Rows are points. The window is the flat piece filled in between its corners: a triangle in 3 columns, a solid with four corners in 4, and so on. A path goes straight from each point to the next, and from the last back to the first. List the points from which the path goes on through the window.

Window (4 x 4):
[[ 57   0  -3 -29]
 [-46   4  22 -22]
 [-35  -9 -53 -21]
 [ 36 -38  65 -26]]
Path:
(1): [  7 -15  11 -55]
(2): [ 10 -35  41  14]
(3): [-19 -13 -43   3]
(4): [-41  -4 -35 -61]
(5): [ 12 -14  31 -61]
(6): [15 -2 41  0]
(7): [ 27 -22  59   0]
(8): [ 20 -16  56 -64]
(9): [ 22 -17  -2 -59]
(10): [  3  -6 -11  15]
(11): [ 30 -40  71   9]
(12): [ 27 -17  83 -71]
Through the window after points: 1, 3, 9

Window:
[[ -5  48 -51  57  78  -3]
 [-11 -50 -14 -57  28  -2]
 [ 73 -47 -13 -43  -9  40]
 [-47  16  53   8  95   8]
 [-95  -9 -36 -14 -17  -1]
 [ 12 -36 -10  30  20 -41]]
Path:
(1): [-49  15   5 -52  35 -40]
(2): [ -8   9   4 -39  41   7]
(3): [-21 -22  -5 -14  45  35]
(4): [ 18 -48  -7 -14  44  35]
(5): [ 24  -4  10 -30  13  10]
(6): [-44  20   9 -30 -10 -17]
(7): [-53 -46 -46  22  35   6]
(8): [-46 -33 -14  -2  51  -4]
Through the window after points: 4, 6

Window:
[[-23  32   0  70 -59   6  27 -30]
 [ 41  30   3  27  34 -44 -73  12]
 [-46  33  16   4 -57  45 -13  27]
 [ 27 -26  -8 -10 -11 -74 -61  40]
 [-22  -4 -34   7  54 -60 -26 -12]
 [ 22   3  15   0 -39  66  22  36]
 [-63  59  60  20 -59   5  88 -19]
 [-13 -33  31  35  24 -41 -45  15]]
Path:
(1): [-38 -17  25 -17 -59  38 -25 -40]
(2): [-25  67   4  33 -24  17  12  79]
(3): [  7  12   4  29 -25  24  20  44]
(4): [  5   1  38 -57 -59  93 -18 -14]
(5): [ -8 -27  22  16   0 -28 -43 -17]
(6): [-11  20  24  62  36 -33 -18  84]
(7): [-30  37   2  44   4 -44   2  61]
(8): [ 21 -23   5  17 -34  10 -37 -71]
(9): [ -6  -3  22  -9   7 -34 -18 -44]
(10): [ 13  12 -12  35   0 -39 -17  36]
(11): [-42  30 -25  78   1 -49   7  50]
(12): [  6  -9  27   2  -8 -34 -45 -47]
(13): [ -8  18  33  10 -36  23 -65 -29]
(14): [-10   8   1  13 -47 -13  38  98]
(15): [  0  -3   7  16 -10   7  14  52]
(16): [ 25   3  20  -7 -34  37 -38 -36]
Through the window after points: 1, 3, 5, 7, 15

Window:
[[-52 -24   8   7   8  79 -56  -7 -32]
 [ 31  20  11  31  29 -32  21 -28 -48]
 [-13  22 -17  55 -37  90 -19   6 -21]
 [ 50  44  58   1 -41 -56 -25 -21 -37]
 [-48 -50 -60  31   9  61 -65  66  19]
 [104  57   5 -65 -23 -56  -1 -57 -66]
 [-40   0 -27 -26 -12  -9   1 -22  45]
 [-19 -85  -8 -38 -26   4  45  23  41]
 [ 43  73  38 -34  23 -13   7  21 -36]]
Path:
(1): [  2 -12  -8 -14  13  14  -4  -7  44]
(2): [ 33  18   3   8  -2   4   6 -53  12]
(3): [ -3  40  36 -14 -48  -6  11  19 -80]
(4): [ -6  29  -3  -6 -11   1 -16  11 -57]
(5): [ 39  35   2  17   4  20 -45 -15   2]
(6): [ 25   3  37  53  39  62 -17 -17  38]
(7): [  4  -1 -15   7 -24  15 -17  19 -41]
(8): [-58 -24 -23 -28 -61 -27  17   2 -11]
Through the window after points: 8

Window (11 x 11):
[[-20  92 -37 -32   2   7  34   2 -16 -13  32]
 [-13  16   6 -23 -14 -30  40 -40  -2 -23 -17]
 [ -6 -10  56 -27  57 -12 -28  61   2  44 -28]
 [ 29   7  18  26  52 -11 -86  11 -11  54 -65]
 [-27  -3 -89  17 -74  19  92  29 -24 -19  61]
 [ -6  38  31 -13  -1  12  24 -28 -85  13  28]
 [ 20  45  50 -12 -21 -45 -33  24  -9  70 -25]
 [ 19  32 -29  13 -63  36  73  55 -30 -65   4]
 [ -2  26 -15 -16 -62  44  28 -11   7 -45  78]
 [-51  18  34   2  -1 -33 -72  37 -32   8 -41]
 [ 28  11 -70 -71 -59  10  44  19 -52 -44  48]]
Path:
(1): [-38  23   4   1 -27  64   7 -10 -17  64 -36]
(2): [  3  40  12  -3  12 -51 -16  19 -18 -25  13]
(3): [ 18  27 -26 -24  -6 -26  27  20 -44 -53  48]
(4): [   9   12  -50  -45 -112   76   54   30  -25   10  -20]
(5): [-39  30  -5 -34  -5  33  -4  11 -26  41 -65]
(6): [  5  11  11   3  13 -45  -6  32 -21   5   2]
(7): [ 47  34   2  -3  24 -31  -5  28 -53  -5  37]
(8): [-30  17 -17 -17 -44  36   8  17  -4  16 -19]
(9): [-28  19 -17 -29 -53  48  10  -3 -26  36 -47]
(10): [ 10  10  17   3   7 -21 -17  18 -26  -5  14]
(11): [  4   5 -20  38 -23 -36  38  21 -44  -3  67]
(12): [-25  23 -50 -36 -62  38  50  17  -2   1 -10]
Through the window after points: 3, 11

Window:
[[ 23 -76  27 -29  38   1  -1   6  17  79 -19  15]
 [ -3  12  33  12  40  18  12  30  28 -25 -16   5]
 [-17  -5 -17 -50 -31 -49  -3 -16  -5 -59 -22 -22]
 [ 21  14 -40 -78  13 -23 -58 -33  26  16 -57 -19]
 [  2 -13  52 -36 -28  39 -62  -5   0 -68   9  21]
 [-47   4 -63  64 -29 -21  57 -38  -1  17 -12  24]
 [ 57  40 -16 -23  -3  68  33  15  14  63  17  23]
 [  0  -4 -11 -28 -55 -55 -58 -23  32  28   8 -32]
 [-33   6  53  -7  12 -54  13 -62  28 -32 -32  32]
 [-22  77  11   7 -52  -2  -6 -44 -58 -34 -42   9]
 [ 18 121 -37 -17  37  33  10   3 -40   0  29  32]
 [ 85 -48 -51  13 -57   1 -23  18 -12 -15   0   2]]
Path:
(1): [  0  44  -8 -42 -35 -23 -49  33   8  16 -43  42]
(2): [ 16   5 -13  -4  14  18  34 -58 -23 -18   9 -28]
(3): [  7  15   3  -9 -10   8  10 -43  -7 -11  -6 -15]
(4): [  2  51  -5 -41 -23 -21 -32  24   6  11 -49  60]
(5): [  9  25 -13 -34 -10   0 -11  11  -3   2 -32  32]
(6): [  9   8 -13 -14   6   9 -14 -49  -2 -23 -29 -12]
(7): [  4  35   3  -5  -8  11 -10 -36 -11 -14  -2 -11]
(8): [  4  29  -1 -29 -47  -3 -16  25 -13   0 -23  47]
(9): [-31   9  17 -10  -9 -23  11  21  27  14 -36  61]
(10): [  9   7   2   3   8  -5   4 -36   5 -31  -2 -24]
(11): [ 21   7 -22 -17  43  10  -7 -56  27   3  -3 -43]
(12): [  0  25  10 -32 -19  -8  -5  46 -27   9 -17  60]
Through the window after points: 1, 3, 7, 9, 11

Window (14 x 14):
[[  47  -42   54    8  -34  -47   62  -51   -1   48   -1   72  -15    6]
 [ -27   55   54    8   26   58   14   32  -23  -48  -16   23   20   57]
 [ -11  -34  -40   55   10  -42  -52   45  -45   19   21  -33   -9   -2]
 [   8   -9  -34   74  -44  -25  -10  -18  -21  -34    2  -13   25  -45]
 [  75  -35  -12  -51    9    5   10  -59  -24  -14  -69   56  -21    6]
 [ -37  -49  -40   63  -31   -6  -25   44   29   22  -45  -25   26  -17]
 [ -10   51   -5   33   63  121   19    0   24  -24   10  -18  -36   25]
 [ -27  -76  -41   26  -24  -35   33   29  -42  -22  -22  -63  -17  -45]
 [  36 -109   41  -13   -5  -69    7  -77   16  -47  -20   90  -39    3]
 [ -25   65   20  -35   -2   58  -13   19   41  -10   42  -33   13   11]
 [   9   79   34   18   79   73   29   31   50  -28   33  -62   73   70]
 [ -50   68   32   -6   83   45   18  -35   15    4    1   -2   41    8]
 [  10  -11   21   40  -20  -52  -14  -24    1   -5  -55  -39  -44   -2]
 [ -21   47  -36   25   16  -39   32   36   32  -20    1    8   -3   18]]
Path:
(1): [-41 -15 -51  53 -24  13  13 -25 -17  -6  -1 -24 -16  40]
(2): [  7 -21  -8  10 -10 -12  12 -40   3  -9 -15   4   0  17]
(3): [ 48 -23  34  15  49   3  11  45  31 -15  15  17 -17 -58]
(4): [ 11 -13  15  18  20 -18  32  42  16 -19 -22  46 -31 -73]
(5): [-18 -17   2   9 -32 -12 -12 -51 -31  -8  -9  -6  -1  71]
(6): [-16   0 -21   5   7   0  26 -27 -12  -7 -18  -2  -3  37]
(7): [ 22   6  24   3  30  16   8  -4  11 -10 -16  18  -1 -20]
(8): [ 30  34  52 -10  54 -20 -14  51  18 -16  -5   0  17 -45]
Through the window after points: 6, 8

Window (14 x 14):
[[ -22   24    7   58    0   41  -24   30   75   43    6  -26  -22   -3]
 [   6  -84  -96    5  -20    0   35   -2    3   15   46  114  -46   -5]
 [ -11  -15  -68  -17   -7   25    3  -17  -26   23   16   63  -28   60]
 [  43    2  -44   57   39  -13  -34  -36   61   22  -41  -36    1    4]
 [ -12    5   12  -16   30  -21  -16   49   42   45  -53  -34   42    7]
 [  -8  -18  -12   48  -46  -22   10  -13   38   17  -67    8   17   14]
 [  34   59  -23  -80  -17   29   -9   75  -41 -107   62   -3  -22  -21]
 [   3  -17   -3   -7   -3   50   12  -53   55   41  -34  -10   -3  -42]
 [  18  -17   14   46   -4   19   68  -37   34   79  -17  -68   39  -13]
 [  -6  -13  -34    3   -7    7    3  -37   37    7   34   36   51    7]
 [   1  -37  -53   41    5   34  -41   -6  -36   39    3   62   13  -13]
 [ -20   -9    4  -60  -35   36  -29   87   19  -47    4 -113   32   18]
 [ -71  -13  -78   -9   21   31   36    6  -40  -26   24   16    7  -12]
 [ -40   23   33  -20   -5  -25  -66   42    3  -17   26  -88  -26   -8]]
Path:
(1): [-26 -29  45  27  32  83  -6   2  18 -35 -31 -32  13  20]
(2): [ -5  24 -20  16 -10   1 -13  11  40  38   2 -30   9 -10]
(3): [ -39    2 -105  -16   -6   14  -29  -17   14   81  -10  -46   35  -56]
(4): [ 10 -34  55  43  -3  19  25   5  39 -29  -4  30  -9  66]
(5): [ -8 -76  11  18  13   1   1 -10   2  -8  10  27  50  27]
(6): [ -4  49 -67  -4 -31   5   3  -7  53  35  -4   4  -7 -19]
(7): [  6   1 -56 -14 -11   9  -9  -2   0  23   7   7  -2   2]
(8): [-29 -67   7   9  28  21  12 -10 -16 -19 -13  46  19  25]
Through the window after points: 5

Window (14 x 14):
[[   3   11  -46  -10   48   -6  -11   24  -15   65  -51  -23    6   16]
 [  20   46   19  -19  -54   29   30   17  -78   -7   51   11  -22    5]
 [ -26  -51   -9  -21   65   40  -38   38  -39   30  -56   -5   63  -51]
 [-109  -33  -35   27    5  -62   24  -82   26   20   -4   41   87   50]
 [  -1   -2   15   -7  -32  -20   67   35   -6  -61   52   11  -63   -3]
 [ -11  -23   42  -33   31   27    0   14  -16   66 -103  -72   36   -5]
 [   8   51   21   36   15    7    3  -40  -35  -77   66    1  -26  -11]
 [  29  -43  -15   -8   10  -11   -7   12  -37  -16  -83   -9   60   10]
 [  54   21   29    5  -31  -18   -7   14   -7   -5   94  -20   -9  -21]
 [ -61   46    1   44   21  -95   80  -31   17   36    3   50   87    8]
 [  -8   32   27   70  -64   -8   17   34   -2  -12   21   24  -32    7]
 [ -43   17   10  -47   13  -22  -38   39   -5   -1  -60  -10   48   16]
 [   0   -9  -22  -33   17   56    7   16   39    2  -68    2   65    3]
 [ -16   29   -4   34  -21    1   41   48  -30  -25   46  -51   21   22]]
Path:
(1): [ 14 -14   4   2  32  22  37  34 -40  15  -3   2  10  68]
(2): [-32  25 -41   0   1 -41 -25  -5  12  30 -43 -24  25 -46]
(3): [-12  -4 -43   0 -79  15   6 -23 -27 -13 -51 -29  18 -24]
(4): [  7  -7  19 -12  38  13  -3  31 -10  -8  -5   2  24  21]
(5): [-11   4  11  22   9   2   4  18 -28 -10  33  10  13  25]
(6): [ 14  44 -42 -13 -53 -32  43  -5  -1 -22 -17 -14  25 -49]
(7): [-67   2 -61  18 -57 -31  63 -23   3  41 -57 -25  56 -43]
(8): [-11 -21  28   1  55 -16 -24 -13 -14 -24  15  37  45  62]
(9): [-14 -11   7  12  28  -6  19  14  -6  21  -8  16  54  34]
(10): [ -19   58    0   -5  -23  -20   -3  -17  -50  -36   27  -23  -20 -116]
(11): [-35   3 -19 -24 -18  -1 -30 -23  -8   7 -67  -5  47 -65]
(12): [ 39  -5  10  10  48  53  53  56  17 -19  21   4  22  83]
Through the window after points: 1, 7, 9, 11

Window, 14 rows:
[[  35   -6   33  -37   66  -30    1  -25   25  -78 -102  -71   29   45]
 [  18   15  -29  -35   -4  -88   71  -11   45  -33   -9   -1    0   70]
 [ -19  -12  -10   35  -24  -51  -76  -11   32  -11   -3   -2   39  -20]
 [ -31   12  -31    9    1   20  -57  -35   18   22   -3   -5   14  -56]
 [  -4  -18  -15    0  -75  -61   16  -32  -31   13   13    2    9   22]
 [ -15   24    4   50  -85  -39   -6  -24    8  -20   55  -68   32   11]
 [  11  -35   32   67  -52   44    2   10  -30  -78  -41   33  -20  -61]
 [  74    8  -22   35   -8  -38  -19  -25  -20  -12   62   14   37  -18]
 [ -71  -54   10   -7    5    2   31   -1  -14  -33    4  -34   78   12]
 [  -2  -23   53   23    2  -37  -42  -12    0   16   35    0  -70  -38]
 [   0   35   -2  -24   18  -55    3    2  -37  -49  -16   10    2   25]
 [  -4  -23   96   -4    7   -4  -91  -62   70   -6    9   70   49   91]
 [  -9   16   32   70  -19  -59   -2  -26  -16   30   20   11    1   -3]
 [  38   41    4    0  -41  -49  -20   -7   16   13   41  -30   74  -58]]
Path:
(1): [ -1 -17  -5  26 -11  -5 -24  26   1  -7  17   8  11  19]
(2): [  9 -34  11  24 -19 -16 -45  13  10  -1   9 -23  -6   5]
(3): [-30  60  59   1   3 -76  38 -82 -20 -24  32  20 -14 -58]
(4): [ -36   33   46   -7  -10    6    4 -116   53  -55  -37    0   16  -40]
(5): [ 14 -45 -13  48 -33 -58 -38  55 -28  23  41 -16  23  15]
(6): [ 23  19 -11   2  -8  10 -17   9  -4  -1   1 -40  11   6]
(7): [  8 -19  18  17 -16 -76   3 -44 -10 -37   0  22  27   7]
(8): [-21  -5  21  21 -14 -54 -34 -51   7 -17  13  11  30   6]
(9): [ 32  35 -14   1  -1   3  21  46  18  35  -3 -64   9  22]
(10): [ 57  18 -18  20 -29 -50   3  80  42 -23 -37 -37   7  71]
(11): [ -31  -10   13  -36   14  -54   44 -106    7  -39   14   24   14    0]
(12): [-10 -11  24  21 -23 -30  -3 -67  -7 -46 -25  -5  10 -38]
Through the window after points: 2, 6, 10

Window:
[[ -15  -25  -20   16  -31  -13    7  -13   -2   37   -9  -33   -1   16]
 [ -10   33   42   -6  -22   -6    6    8   94  -52    4  -27   45   21]
 [ -18   25  -54    6   17   32   14  -18   22   43   47   42 -121   22]
 [   0    8    1  -42   -1  -22   20  -14  -40   13   -9    3   -7   16]
 [  22   22    0   25   24   10   15   37   -3  -23   -6    6   20   14]
 [  26  -18   30   32   35  -77   17  -13   35   13   35  -28  -28  -15]
 [  12   49   21   14    4  -30   49  -19  -27    6  -24   -6   -9   12]
 [ -13  -23   19    1    7   16   59    1   -4   31   16    8    8    6]
 [  20  -27  -26   14  -12  -26   16   26   24   33  -49   34   -7   23]
 [ -43   32   51  -21    3   27    6  -25   37  -56  -28  -30   -3    1]
 [  52  -10  -29   -4   -9    9   16  -23   19   37  -33   -1   39   -9]
 [   2    9  -10  -28   12   30   41  -19   47   -2    2  -49  -34   24]
 [ -30   37  -29    7   49  -26   54   49    4   -3  -20   48   33  -20]
 [  17   74   48    1    3   20  -14   66    2   22  -22  -13    6    4]]
Path:
(1): [ 12   5  22   1  42   6 -56   8  17  48 -20   4  13  44]
(2): [ -3  74  22  -3 -39   2  74  45  -7 -26  -9 -24 -14 -33]
(3): [ 14   9   1  -4 -13 -11  37   9  11   2  -9  -6 -12  -9]
(4): [  4  18  -7  14  47   5  11 -10  24  11  -2  -6   9  28]
(5): [-11  40   9   2  14  -1  18   4  31   8 -11  -4  16  28]
(6): [ 29   1  27 -15 -24   2  10  54   9 -27  -5  -8  -4 -50]
(7): [ 12  -3  -7   8  -4  -6  30  17  15   0  -9  -6 -14  -7]
(8): [-20   5  13 -15  11  13   5 -16  17  29   3  -4  12  35]
(9): [-16  29   2 -10  25  17  21   1  20  10  -4   7  23  32]
(10): [  5  11   8  -1 -36  -1  34   5  12 -14 -24 -17  -4  -7]
(11): [ -1  20 -13 -17  -5  15  32  41   7 -18  -4   7 -14 -14]
(12): [ -8  22  -9  16  17  -4  19   1  13  17 -16  13  16  24]
Through the window after points: 1, 3, 5

Window (14 x 14):
[[ -46   28   39   31   56  -28  -48  -14   26   10   -3  -18   13    5]
 [ -57  -10   12   26   66    4   52  -48   17  -24  -23   28  -68   25]
 [   1   55   25   12    0   49    0   16   65    7    3   39   57  -10]
 [  70  -31   -5  -56  -83   -7   11   -7  -15   56    5   35   15   -2]
 [  87   25  -11   -5 -121   -2   26   51    2   21   31   -8  -21   23]
 [ -34  -56   -1   88   13   63   14   34  -14   23  -43   36  -62   25]
 [  -4   48  -65   22   25  -12  -43  -44   38  -14    6   41   63   23]
 [ -20  -42  -18   72   52   10   67  -49   17   51   -6  -22  -38   -6]
 [   4   10   19   39  -16   -4  -18  -27   38  -58  -26    4   73   -8]
 [ -48   -4   -9   49   51   69   26  -57   -6   27  -81  -31  -71   22]
 [ -77    5  -21  -27   33   -6   10  -22   18  -22   30  -41   67   17]
 [  37  -23  -48  -47  -98  -41   40   49   39   49  -29   -4  -27  -26]
 [ -29   39  -12   29   -4   22  -24  -24   -1  -24   19   23   15  -61]
 [  99   -4  -27  -41  -35  -10   35   73  -18   14  -13   -3    1  -22]]
Path:
(1): [-45  57  22  44 -20  -1  35 -25   9  40 -51  57  64 -16]
(2): [ 55 -59 -53  -2  -2  27 -29  34  20 -10  27 -51 -63  25]
(3): [ 33 -25 -29 -16 -25   4 -34   2  42 -28  32  13  36 -18]
(4): [-27  27  -2  23   4  12  22 -12   0  18 -24  -9  22   7]
(5): [-44  77  39  45 -69 -32  63 -34  11  38 -44 -11   7  15]
(6): [ 23 -35 -54 -11  40  13 -25   6   5 -19  17  10   7  -5]
(7): [ 48  15  -6   0  23  22 -29 -62  53 -45  15  -9 -51  -5]
(8): [-78  -3   2  39  22   3  47   1 -15  14 -24  35  -4   0]
(9): [-43  23  -4  45 -40  -3  33  44 -41  11 -39  -6  53  -2]
(10): [ 12  -5 -19  19  48  29  -7 -54  60  -4   9   8 -49 -15]
(11): [-24 -24   1  26  21  27  -7 -15  28  -2  -4   4 -17  10]
(12): [-35  12   2  31  29   6  29 -15  -7  15 -36   3 -25  14]
(13): [-81  24  32  54 -15 -25  19 -34  -8  28 -44  34  -8  24]
(14): [ 48 -33 -43  -9  82  50  33 -23  52 -50  14 -16 -34  -7]
(15): [ 31 -35  55 -11   0  53 -30 -74  45 -37  18  12   8 -30]
(16): [-28  29 -36  48  22 -12  38  18  15  49 -18   2   5  15]
Through the window after points: 7, 11, 13, 15

Window (14 x 14):
[[ 43   5 -45  27  18 -19  35  58 -35  27 -79  98 -41  14]
 [ -8 -18 -31 -56 -32  29   2   8  73  15  14 -53  61  -5]
 [ 58 -42  33 -61 -48 -25 -60  51  12 -18 -29 -41   0 -11]
 [-25 -22  42   7  94 -76  19  12 -27   3  25 -22 -32 -23]
 [ 59  37  43  12  -7  13  11 -10  64  -5 -79   8 -36  34]
 [-46 -13  32   4  94  36  31  44 -18 -74 -57 -57 -13 -16]
 [-12   3  38 -58 -12 -39  19  20  -8 -63 -48  42   1  45]
 [ 60  58 -39  26  15  43 -13  69 106  19  13  -9  12  58]
 [-82  -9 -35  68 -69   9  -1  10  20  12  -3 -25  28  24]
 [ 15 -60  78 -16  21   5 -16 -10 -51   8   2 -35  45  -1]
 [-25  70 -46   7  -9  39   7   2 -14  46   9  26 -18  27]
 [-36  56   8  31  15 -85  44 -28 -86 -30  27 -17  46 -34]
 [  7  58 101  24 -13 -32  -8  35  69  69  -2  36   3 -25]
 [ -6 -26 -58  -2 -26  18  -6  -2   1 -81  53 -16  30 -27]]
Path:
(1): [ 18  16  25  10  -4  -7  40  21  20   8 -19  -3 -15  19]
(2): [ 10  10 -13 -19  29  38 -91  -9  12 -24 -80  22  14 -10]
(3): [ 31  -4 -26  14  72 -28 -43   1   9   2 -78 -16  29  -5]
(4): [-30   9  47 -17 -37  34  48  50  34 -14  49  -3 -32  30]
(5): [ 32  -5  11  -4 -43  14  96  48  -9  14  16   6 -17  15]
(6): [-16   3   3  11  25  -1 -46  -9  -6  -6 -27  -4  21   2]
(7): [-20  62 -23  -6  39  -7 -53 -12   0 -31 -62  11  12  -7]
(8): [ 17 -45  19  -5 -22   7  40  44  43  11  24 -37  21  10]
(9): [  4  19  20  24 -14  -5  27  30 -12 -17   9   4 -10  -1]
(10): [-10  13  -2   3  39 -27  -8   2 -16 -14 -25  -3   9   3]
(11): [ 18  13  -1  -4  27 -38 -69  10  16  18 -41  37  26 -18]
(12): [-14  16  13  33 -20  16  88  30 -11 -34  13 -21 -32  40]
Through the window after points: 1, 5
